Every row gives one point. Each copy is the shape, with its points in the same order, turned, moved and blurred by noise. Is it also mirrored, or only turned?

Shape:
[[-49, 18, -9],
[39, 7, 68],
[-19, 58, 33],
[21, -17, -32],
[-13, -77, 17],
[-80, 29, 6],
[40, -74, -34]]
Copy 1, 7 rows:
[[3, -38, -42],
[52, 25, 40],
[31, 23, -37],
[-30, -21, 32],
[26, -75, 46],
[36, -42, -71],
[-47, -51, 78]]
Copy 1 is: mirrored
Copy 2 (7 x 3):
[[-21, -50, 5],
[-45, 65, 17],
[-69, -12, -13],
[36, 3, -8],
[30, 10, 76],
[-48, -72, 19],
[78, 31, 22]]
Copy 2 is: only turned
Copy 3 (7 x 3):
[[-26, 46, 16],
[59, -33, 9],
[34, 48, 16],
[-29, -16, -37],
[-39, -59, 33],
[-27, 66, 47],
[-47, -74, -41]]
Copy 3 is: only turned

Shape, 9 rows:
[[-30, 30, -56, -25],
[-79, 48, -6, -13],
[-29, 13, -36, 28],
[-23, 69, 11, 34],
[-5, -65, -1, -18],
[91, -14, 94, 19],
[-61, 39, -46, -6],
[63, -9, 72, -13],
[-26, -6, 12, 18]]
Copy 1, 9 rows:
[[59, 28, -64, 26],
[-20, -2, -79, 46],
[13, 54, -34, 15],
[-19, 11, -8, 73],
[24, 19, -13, -60],
[5, -34, 121, -17],
[16, 34, -72, 39],
[20, -33, 74, -18],
[-16, 22, -12, -10]]
Copy 1 is: mirrored
Copy 2, 9 rows:
[[17, 80, 5, -12],
[37, 53, -33, 56],
[38, 27, 20, 5],
[1, 15, 28, 66],
[15, -9, -37, -58],
[-101, -68, 8, -18],
[43, 61, -8, 18],
[-92, -45, -27, -20],
[12, -16, -7, 14]]
Copy 2 is: only turned
Copy 3, 9 rows:
[[-20, 30, -52, 27],
[51, 15, -62, 37],
[-13, -26, -55, 18],
[22, -41, -39, 78],
[-14, -13, 8, -57],
[-12, -90, 109, 26],
[9, 18, -75, 31],
[-4, -47, 92, 17],
[18, -39, -19, 2]]
Copy 3 is: mirrored

Shape, 10 rows:
[[7, 24, 36, -3, 21, -33],
[-6, 35, 7, 41, -10, -9],
[6, 12, -3, 9, -27, -40],
[-29, 18, -23, -67, -6, 1],
[37, 8, 80, -51, 54, 18],
[-58, 32, -2, 60, -4, -29],
[39, 28, -21, 37, -30, -29],
[-14, 15, -19, 64, 15, -74],
[23, 23, -6, 53, 85, 18],
[7, -170, 19, 56, -20, -41]]
Copy 1:
[[-41, -8, 43, -20, -5, -5],
[3, 1, 26, -59, -14, -15],
[-9, -4, 35, -33, 10, -55],
[18, 23, 23, 23, 64, 5],
[-40, -57, 80, 31, -4, 58],
[-24, 25, -19, -82, 1, -12],
[19, 2, 41, -39, -28, -59],
[-46, 20, -16, -52, -33, -57],
[-9, -7, -3, 4, -84, 32],
[-26, -150, -65, -18, 21, -94]]
Copy 1 is: only turned
Copy 2, 10 rows:
[[9, 4, 24, 40, -11, 11],
[3, -39, 34, -8, -35, 26],
[6, -36, 25, 4, -21, -26],
[9, 28, -24, 4, -55, -47],
[0, 76, 6, 42, 52, 39],
[-24, -36, 58, 16, -87, 14],
[27, -74, 22, -20, -3, 7],
[-12, -88, 45, 39, -45, 2],
[-36, -44, -24, 23, -10, 85],
[-131, -55, 69, -7, 67, -83]]
Copy 2 is: only turned
Copy 3:
[[14, 5, -6, -45, 44, -15],
[7, 7, 5, -46, 15, 41],
[-5, -30, -5, -46, -4, 11],
[-17, 35, -33, -3, -33, -41],
[3, 38, 42, -3, 76, -65],
[-4, 16, -46, -70, 19, 69],
[16, -40, 18, -35, -16, 40],
[21, -44, -51, -54, 34, 53],
[52, 24, -3, 23, 67, 54],
[-132, -114, -11, 17, 89, 48]]
Copy 3 is: mirrored
Copy 4, 10 rows:
[[-4, -24, 15, -3, -29, -35],
[48, -10, 33, 19, -28, -17],
[6, 25, 12, 0, -32, -29],
[-36, 21, 34, -32, -15, 34],
[-62, -79, -23, 0, 21, -25],
[43, -12, 67, 19, -72, -3],
[51, 33, -11, 7, -30, -30],
[47, 1, 20, 0, -101, -35],
[42, -79, -32, 12, -66, 14],
[-66, 50, -47, 121, -134, -48]]
Copy 4 is: mirrored

Shape:
[[2, -45, -21, 26, -25, 11, -30, 14, 32],
[-22, 38, 34, 58, -14, -10, 24, -21, 47],
[-51, -7, 25, -66, 43, -28, 68, 9, 84],
[73, 44, 41, 36, -4, -81, -21, -16, -49],
[20, 25, 42, -64, -7, -7, 31, -7, 21],
[-8, 12, -74, -19, 31, -43, 51, -30, -7],
[-27, -16, -8, -57, 21, -53, -13, 28, -12],
[-78, -25, -7, -10, 27, 8, -5, -83, -38],
[29, -22, 67, -73, -14, -18, 84, -59, 51],
[37, 21, 43, -31, 57, -9, 114, -4, -57],
[-74, 38, -5, 28, -30, -11, 6, 21, 5],
[-39, 85, 33, 77, -10, 50, 10, -39, 21],
[-50, -32, 51, -27, -55, 22, -24, 65, -18],
[84, 20, 28, 47, -17, 28, -20, -45, 44]]
Copy 1:
[[-4, -3, -8, 47, -17, -18, 27, 12, -32],
[-28, -13, 66, 8, -9, -15, -5, 76, 24],
[82, -65, 92, 1, 62, 27, 8, 0, 24],
[-92, 50, 42, -2, 18, -63, -52, -27, 46],
[9, 2, 44, -33, 29, 43, -29, -24, 19],
[-23, -67, 41, -42, 42, -54, 38, -41, -8],
[52, -4, 21, -5, 38, -51, -17, -45, -13],
[16, -92, -40, -50, 11, -58, -12, 15, 35],
[-8, -65, 54, -2, 57, 91, -57, -26, 34],
[-14, -44, 73, -38, -7, 18, -5, -91, 110],
[30, -9, 52, -29, -48, -57, -7, 43, -16],
[-28, -4, 34, -56, -46, -18, 16, 100, 46],
[69, 10, -7, 18, -63, -16, -57, -17, -21],
[-89, 36, 2, 8, 7, 42, 12, 42, 23]]
Copy 1 is: mirrored
Copy 2, 14 rows:
[[-33, 1, -25, 4, 22, 35, 34, 12, -1],
[-23, -38, -9, -25, -8, -46, -7, 32, 61],
[18, 13, -60, -19, -89, 43, -52, 2, 96],
[-38, -50, 21, -47, -47, -69, 10, -62, -53],
[6, 2, -5, 20, -89, 4, -41, 3, 2],
[75, -35, -38, -20, -59, 9, 56, -34, 36],
[21, 34, -35, -8, -40, 23, -3, -72, 9],
[25, 25, 45, 37, -27, -8, 57, -47, 91],
[-27, -13, -24, 39, -158, 8, -22, 26, 42],
[30, -105, 14, 27, -109, 4, -44, -70, 32],
[25, 0, -42, 7, 34, -52, -14, -3, 55],
[5, -49, 50, -4, 32, -68, -24, 53, 68],
[-35, 39, -37, 76, 26, 2, -52, -35, 10],
[-55, -52, 44, -23, -27, -7, 15, 64, -31]]
Copy 2 is: mirrored
Copy 3:
[[76, 24, -34, -33, 21, -14, -8, -16, 14],
[16, -26, 13, -51, 4, 5, 46, 9, 75],
[10, -70, 30, -63, 102, -16, 70, 3, -28],
[-24, 80, 75, 27, 27, 23, -5, -34, 74],
[-50, 0, 45, -46, 56, -17, 20, 22, -11],
[12, -57, 9, 46, 85, 19, -13, 38, 15],
[25, -11, 39, 18, 60, 11, 14, -42, -61],
[31, -22, -1, 2, -18, 77, 3, 58, -39],
[-72, 20, 5, -70, 91, 8, 47, 50, -21],
[-30, 11, 91, 24, 86, -26, 34, 109, 3],
[37, -47, 12, 14, -26, -39, 44, -20, 16],
[16, -29, 33, -57, -70, -21, 23, 37, 80],
[44, 30, 14, -14, -13, -64, 50, -37, -69],
[13, 50, 17, -85, 26, -15, -48, 24, 80]]
Copy 3 is: only turned

Shape:
[[-36, -65, 12, 3, 23, -22, -16, -26, -32, 30, -82],
[13, -1, 4, 4, 5, -17, 3, 64, 25, -76, 22],
[-88, 60, -23, -40, -59, 64, -15, -46, 19, 40, 35],
[25, 1, 53, 23, -21, -47, -23, 15, 53, -32, 3],
[-9, -29, 45, -24, -83, 41, -17, 24, -40, 40, 87],
[-18, -58, 10, 45, 13, 9, 36, 35, 21, -43, -8],
[4, 3, 16, -61, 15, 54, 25, -14, -45, 13, 61],
[8, -7, -11, 49, -26, -69, 38, 32, 11, -13, -1],
[15, -72, 3, 17, 12, -59, -5, 79, 63, -85, 40],
[11, -69, -10, 44, -28, -22, -12, -63, -22, -47, -47],
[-1, 44, 17, 35, -31, 62, -41, 31, 2, 11, 57],
[-6, -42, 83, 8, 2, -23, 54, 48, 10, -89, 3],
[-47, 63, -16, -43, -63, 51, -34, 35, -35, -8, 27],
[-51, -12, 21, 63, 41, -90, -5, 24, 15, -91, 20]]
Copy 1, 14 rows:
[[26, 62, 63, 3, -12, 2, -61, -73, 50, 21, 2],
[42, -10, -70, -42, 49, -48, -27, -18, 5, -28, 39],
[-2, -92, 15, 22, 26, 49, -13, 10, -38, 93, -37],
[23, 18, -67, -26, 5, -78, -37, 11, 39, 2, -28],
[42, -69, -71, 15, -87, 21, -20, -54, -45, 21, -38],
[66, -6, 6, -70, -4, -26, -7, -47, 46, -17, 28],
[-24, -23, -56, -18, -6, 88, -5, -45, -24, 3, 7],
[24, -15, -28, -10, -9, -82, -39, -35, 52, 22, 57],
[97, 22, -85, -70, 34, -96, 11, -45, 24, -8, 23],
[72, 52, 14, 43, -13, -5, -36, -4, 71, -20, 21],
[12, -56, -38, -33, -36, -12, -41, 35, -61, 8, -14],
[54, -10, -75, -79, 17, -26, -29, -52, 81, -49, -14],
[13, -89, -36, 20, 36, 37, -72, -20, -55, 22, -7],
[86, 25, -63, -67, 42, -52, -73, 12, 80, 34, 56]]
Copy 1 is: only turned
Copy 2:
[[-1, 26, -95, 16, -19, 36, -87, -16, 50, -14, 27],
[-3, -4, 69, 9, 48, 30, -17, -8, 22, -52, -43],
[62, 7, -16, -75, -23, 12, 14, -15, -84, 84, -4],
[51, 28, 62, -7, 5, -2, -72, -5, 28, -62, -18],
[24, -18, 34, -3, 60, -56, -58, 45, -8, 87, -3],
[12, -13, -1, 48, 56, 28, -37, -47, 15, -40, 4],
[-69, 19, -1, -28, 10, -38, 4, -4, -16, 61, 11],
[58, -6, 11, 11, 25, -10, -3, -10, 74, -64, -17],
[12, -14, 81, 7, 88, 42, -61, -56, 83, -61, -33],
[24, 79, -69, 38, 55, -2, -71, -17, 17, -47, -30],
[25, -48, 42, 0, -4, -31, -32, 8, -55, 23, -56],
[-18, 25, 63, 65, 61, 31, -18, 6, 36, -59, 39],
[17, -16, 11, -42, 0, 33, 10, 65, -46, 51, -50],
[31, 48, 53, 67, 2, 63, -17, -63, 81, -40, -38]]
Copy 2 is: only turned
Copy 3:
[[33, 29, -34, 18, -39, 43, -29, 33, -42, 39, -23],
[-36, 47, 9, -37, 57, -54, 3, -9, 47, 11, -16],
[-17, -45, 17, -88, -7, -17, -53, -1, -83, -60, 83],
[-63, 39, -64, -19, 11, -64, 6, -17, 9, 34, 4],
[7, 27, -84, -61, 79, -32, -36, -5, -70, -94, 15],
[37, 46, 1, -3, 29, -53, -31, -30, 16, 34, -29],
[28, -24, -35, -24, 66, 16, -15, 10, 10, -76, 45],
[-4, 12, -24, -34, 46, -74, 24, 20, -19, 64, -39],
[-53, 94, -8, 2, 98, -69, -26, -16, 41, 57, -29],
[47, 75, -35, -18, -4, 10, 33, -13, -34, 79, 20],
[-33, 6, -8, -35, 24, -61, 18, -45, -45, -82, 14],
[22, 66, -57, -31, 31, -79, -27, 4, 85, 17, -24],
[-33, 8, 19, -112, 17, -10, -10, 13, -42, -88, 15],
[-18, 87, 21, 14, 14, -106, 8, 55, 31, 58, 9]]
Copy 3 is: only turned
Copy 4:
[[69, -12, -62, -23, 27, -28, -51, 0, -76, -33, -12],
[-24, 39, -34, 40, 35, -14, 15, 56, 36, 39, 10],
[28, -43, 112, -61, -6, 41, -28, -49, 49, -1, -20],
[-24, 50, -35, 55, -4, -19, 1, 0, 38, -16, -35],
[44, 68, 57, 18, -64, 70, -47, -3, -3, 51, -33],
[-12, 38, -55, -3, 58, 42, 0, 21, -11, 13, 9],
[35, -23, 59, 17, -19, 61, -15, 60, -22, 43, -48],
[5, 37, -55, 55, 3, 32, 44, 4, 16, -21, 46],
[-53, 64, -105, 38, 24, 4, 24, 25, 41, 75, -9],
[33, 53, -32, -13, 40, -29, 51, -27, -65, -30, -36],
[-31, 56, 67, -16, -51, 25, -26, 47, 25, 2, 4],
[3, 74, -66, 67, 81, 36, 1, 64, 31, 12, -44],
[50, 10, 96, -6, -8, -7, -24, 17, 49, 38, 13],
[13, 32, -105, -18, 29, -3, 65, 50, 75, -1, -3]]
Copy 4 is: mirrored

Shape (16 x 12):
[[-18, -24, 27, 13, 49, 47, -10, 8, -126, -16, -26, 29],
[1, 6, 32, -18, 4, 3, 29, 40, -47, 2, -104, 24],
[17, 88, -165, 3, -33, 9, 29, -22, 6, 77, 40, -57],
[-22, 34, 43, 18, 54, 10, 15, 41, -13, -20, 4, -135],
[100, -34, -7, 37, 18, -6, 14, -47, -54, -47, 30, 10],
[-44, -26, 19, -9, 54, -16, 21, 32, 5, -52, 37, 22],
[-46, -60, 4, 55, -9, 23, 3, 28, 11, -44, 19, -29],
[88, -43, -5, 31, -162, -2, 9, -42, -6, 35, 3, -33],
[-23, -35, 35, -4, 55, -21, 20, -80, -42, -14, 33, 37],
[-43, -23, 27, -11, -22, 37, -3, 36, -3, -50, 5, 8],
[-38, 17, 17, -48, 18, 38, 30, -2, 1, -49, 6, -18],
[14, 9, 44, 7, -56, -21, 12, 28, 16, 80, 28, 10],
[79, -26, 4, -28, 42, -16, 45, -122, 5, 37, -70, -20],
[-22, -6, -34, -35, 51, 0, 84, 38, -111, 31, 6, 4],
[12, -62, 28, -43, 60, -2, -21, -5, 2, 1, 33, -17],
[-25, -29, 37, 2, 42, 75, 50, 25, 16, -29, 17, 29]]
Copy 1:
[[-47, -21, 86, -16, -54, 27, 4, -7, -26, -67, 39, -15],
[21, -37, 37, -18, -24, 59, -5, 13, 43, -86, 24, -63],
[45, 27, -147, 7, -4, 0, -31, -111, -72, 26, 25, -10],
[-17, -63, 10, 72, 77, 14, 88, -12, -23, -18, -31, -40],
[-45, 56, -3, 17, -85, -18, 72, 30, 19, 13, 53, -4],
[-15, 31, 35, -38, 49, -34, 32, 29, 24, -26, -3, 5],
[37, 31, 58, -19, 8, -7, 69, -27, 0, 2, -50, 9],
[109, 21, -36, 23, -128, 21, 27, 10, 30, 91, -7, -53],
[-28, 35, 19, -4, -34, -59, -8, 72, -16, -48, 2, 31],
[22, -13, 67, -28, 10, -18, 12, -17, 41, -5, -10, -33],
[0, -56, 14, -8, 35, -43, 6, -19, 33, -21, -4, -17],
[55, 16, -13, 7, 7, 50, -37, 56, 3, 53, -5, -36],
[12, 23, -82, 100, -91, -3, 19, 60, 55, -87, 9, 19],
[21, -45, 5, -53, 7, 24, 18, 8, -70, -73, 85, 23],
[7, 34, 47, 50, 29, -21, 5, 39, 23, -11, 24, 38],
[-22, -17, 44, -47, 8, 11, 11, 1, 45, -7, -4, 56]]
Copy 1 is: mirrored
Copy 2:
[[-44, 36, 49, 17, 37, 38, -42, 25, -114, -7, -3, -50],
[-85, 0, -22, 5, -6, 33, -12, 30, -61, 53, -56, -37],
[-14, -87, 56, 23, 4, -125, 27, -34, 52, 74, 97, 22],
[32, 62, 62, -52, -26, -30, 87, 53, -24, 41, -24, -44],
[52, -46, 75, 36, -18, 44, -48, -27, -37, -23, -32, -4],
[7, 46, -16, -38, -23, 1, -42, 25, -8, -46, -4, -39],
[73, 58, -31, 20, 15, -7, 0, 17, -25, 4, 4, -16],
[41, -51, -6, 125, -5, 65, 66, -92, 14, 60, -7, 35],
[-9, 2, 30, -22, 40, 23, -29, -37, -24, -94, -30, -31],
[0, 62, -29, 12, 9, 42, -15, 37, 0, 8, 19, -27],
[-24, 43, 19, -13, 17, 12, -3, 51, 40, -1, -10, -31],
[-38, 9, -36, 2, -43, 22, 58, -62, -14, 13, 16, 48],
[-29, -60, 68, -11, 53, 4, -11, -73, 15, 20, -130, 0],
[-89, 26, 53, 33, -33, -72, -27, 2, -62, -22, -3, -56],
[10, 64, 37, -46, -6, 21, -40, -60, 2, -4, -22, -27],
[-12, 78, -6, -2, 6, 8, -45, 50, -9, -25, -27, 36]]
Copy 2 is: only turned
Copy 3 (16 x 12):
[[30, -44, 64, -26, 15, -9, 9, 1, -30, -69, 6, 32],
[-25, -16, 5, 2, 43, 14, -37, 4, -59, -3, 59, 2],
[20, 21, -72, -87, -32, -50, -38, 169, -5, 104, -72, 6],
[-28, -89, -36, -22, 65, 71, 47, 29, 35, 26, -67, -2],
[14, 52, -25, -62, 3, -44, 95, 5, 17, -41, -7, 27],
[-13, -45, 5, 27, -14, 21, 36, 25, 91, -17, 31, 7],
[-30, -10, 43, 25, 14, 4, 45, 12, 64, 46, -17, 61],
[4, 159, -44, -19, 70, -48, -4, -13, 7, 65, -46, 70],
[-25, 9, 8, -34, -29, -30, -5, 0, 76, -83, -4, -6],
[3, -2, 46, 41, 6, 33, 11, 16, 39, 20, 5, 10],
[-14, -7, 22, 21, 24, 27, 1, 70, 42, -4, -4, -40],
[-9, 47, -88, 14, 1, 30, -53, 18, 14, 21, -18, 70],
[-107, 47, -66, -55, 23, -87, -9, 5, -20, -57, -30, -49],
[31, -74, -30, -33, 48, -50, -33, 94, 14, -48, 41, 35],
[-6, -32, -42, 44, -18, -32, 24, -9, 50, -38, -42, -14],
[-42, -10, 20, 68, 3, 25, 41, 73, 26, -42, 3, 25]]
Copy 3 is: only turned
